Each row of a before or after table is a point. The points were changed in one or more steps. Then noise was added and the rows were shuffled. The steps act on columns, c1 being the first. Write out the steps. A step turns or swaps two columns, mirrors them in a line or flattens them onto one, adds a multiple of one to another, or multiplies or shifts one. Angles are multiples of 10 degrees, from the lower column toward the higher: turns from -170 to 170, lines from 10 to 170 but not 90. Use the fewest steps. Two steps may share a column if one is a turn and the other turns, adds or multiplies; they go together, in the order done. Otherwise the lowest column goes first.
In the rows, 128 means zero.

Before (13 x 2)
[[186 105]
 [100  89]
 [150  80]
 [163 114]
 [190 185]
 [137 179]
 [184 157]
 [176 176]
 [124 181]
 [181 157]
 [186 152]
 [167 166]
 [ 40 110]]
After (13 x 2)
[[107  70]
 [149  96]
 [130 219]
 [113  66]
 [ 89  77]
 [115  66]
 [163 167]
 [ 73 123]
 [ 99  84]
 [179 114]
 [ 78 108]
 [158  74]
 [ 82  59]]
Steps: mirror c1 and c2 in the line at 140 degrees

Before (10 x 8)
[[117 151 119 131 148 109 164 109]
 [176 186 112 186 163 138 106 107]
 [180 156 159 171 140 122 126 173]
 [145  96 101 170  97  98 110 134]
 [116 117 111 182 176 173 178 154]
 [123  93 123  95 142 106  95 155]
 [192 171 176 132 168 169 106 132]
 [132 102 182 112 132 168 105  97]
 [116 175 114 114  80 142  78  71]
 [174 124 108  61 134  88 175 160]]
After (10 x 8)
[[175 125 107  61 134  27 175  56]
 [123  93 122  95 141  65  96  95]
 [175 187 111 187 163 163 106 136]
 [116 116 112 182 175 195 179 249]
 [180 156 159 170 141  82 125 144]
 [131 100 180 113 133 230 106 200]
 [143  97 101 169  97  66 111  63]
 [117 175 115 116  80 199  80 124]
 [117 152 119 131 149 105 163  73]
 [193 172 176 133 167 205 105 224]]
Steps: multiply c6 by 3; turn c6 and c8 by 50 degrees

Before (13 x 14)
[[128 133 128 140 115 115 129 155 155 108 123 158 141 217]
 [ 65 108 112 133 141 142 137 143 125  90  53 120 106 133]
 [103 129 129 173 130 119 133 159 112  98 120 111 176 142]
 [123 116 110 142 136 100  15 157 135  59  69 106 167 174]
 [ 97 170 124  71  80 154 113  82  93 116  96  74 183  93]
 [130 170 125 192 152 122 103  86  96 137 151 122 124 191]
 [143 136  93 130 100 147 121 178  79 180 121 116 155 123]
 [ 97 107 139 157 182  90 100 153 115 103 191 116 161 135]
 [100 150 165 170 187  95 119 115 116 142 118 112 144 146]
 [ 48 158 202 149 157 139 129 112 126  92 145 125 140  61]
 [168 109 108 176 177  91  77 101  51 137  80 136 164  79]
 [106  85 132 189 142 123 146 139 162 144 138 100 123 116]
 [143 125 184 140  94 157 174 133 146 118 154  64 101 181]]
After (13 x 14)
[[112 102  69 113 157  98 107 113 134 143 112 184 110 152]
 [122 153  67 153 182 149 140 141 107 121 153  80 123 182]
 [ 91 146  99  78 155 128 146 138 113 142 137 135 180 127]
 [107  81 106  90 146 114 122 161 150  97 128 127 137 148]
 [145  95 162 101 127 148 121 175 179 174 123  99 115 112]
 [166  97 137 106 155 101   6 153 128  63  65 131 158 125]
 [126 159 145 111 136 139 130 149 130  90  46 142 137 137]
 [118 118  97  70 142 121  72  91 147 137 141 148  75 177]
 [129 113 126 116  90 114  83 156 101 105 124 124 138 210]
 [198 107 121  77 128  91 105  99 220 132  84 176 137  78]
 [ 34 104  61 148 136 140 166 115 119  88 143 153  98  67]
 [ 55  96 105 107 144  86 101 148 145 101 190 178 145 152]
 [114  57 160 171 171 160 130  81 151 112  93  83  99  75]]
Steps: add -0.7 times c11 to c1; turn c2 and c13 by 110 degrees; turn c9 and c13 by 160 degrees; turn c3 and c4 by 150 degrees; turn c5 and c12 by 80 degrees; turn c7 and c14 by 30 degrees; add -0.5 times c6 to c14
